Each wall is flat, endless, passes through zero and stands at right angles to its row. A trip goes straight from one point to another. List the walls that it crosses, first one first.

Walls:
(1): [15  9]
(2): [ 7 38]
(3): [ 18 -12]
(4): [-18  -1]
(5): [-1 31]
(6): [-17 -16]
Trips:
[ 12 -29] to [  0 -19] => 4
[ -4 -26] to [28 29] => 4, 1, 6, 2, 5
[ 11 -16] to [-21   9] => 1, 4, 3, 5, 2
[-14  37] to [22  5] => 4, 3
[ 34 -28] to [19 33] => 2, 5, 3

Walls:
(1): [  5 -16  14  -6  -4 -21]
(2): [-31 -19  21  48  -1  25]
(3): [-33 -15 -13  34   2 -10]
(4): [  0  -2  11 -11  -7 -21]
(5): [12 60 24 30  9 -5]
Trips:
[  1 -13  47  19  33  12] to [ 59 -33  -2 -27  10 -16] => 3, 4, 5, 2
[  9  12 -17 -44  -8   9] to [-22  -9 -16 -21 -24 -24] => 1, 3
[-10  26  16  28  12 -26] to [ -1   2   8 -28 -21  -1] => 2, 3, 5
[ -4 -13  -8  -2   2  10] to [ -6  35  11  24 -20  26] => 5
[ 13  -6 -36 -16  -7 -12] to [-34  21  15   1   6   8] => 1, 3, 4, 5, 2
[ -2 -45  44  18  26  -6] to [ -3  -7  -6 -21   2   4] => 3, 2

Walls:
(1): [ 42   8 -16   0  -5  43  34   5 -18  28   0  -5]
(2): [  9  11  -1  17  -7  24  15 -40  23  27  -9 -10]
(3): [-10 -16  -6 -18 -19  13 -11 -28 -19  12  43 -17]
(4): [ -4  -6  -6 -11 -24  19 -27 -30 -34 -36 -14 -24]
(5): [  8   1 -10 -14  11  -5  -4 -39  -7 -20  -6  13]
(6): [-25 -31 -10  36  17  17   1  17  12 -21 -31 -26]
(7): [-22  15  19   4   9  11 -12 -23  13  16 -14  10]
(8): [ 23   1   6  -1   0   3  21 -20  -4  17 -41   5]
(9): [  4 -35 -11 -38   9   2 -34  14   7  -2 -12 -21]
(10): [  4   2  -2  -8   9 -28 -12   9  -3 -18   3  19]
(11): [  9  -6  17  13 -24  16  14  34 -32  10  26   4]
(12): [ -6  -4 -29   6 -13  11  -1 -19  21 -24  -2  13]
Trips:
[ -8  -7   5  35   1  27  11 -15 -18  -8  -9  24] to [-17  16   7  10   4  -8 -17  16 -47  23   6   4] => 12, 5, 3, 2, 8, 6, 10, 1
[  7 -32  14 -14   7  26  15   9 -17  -4  -4   7] to [ 11   4   0  11  11 -60 -10  19   3 -30 -22 -20] => 3, 10, 1, 5, 11, 8, 4
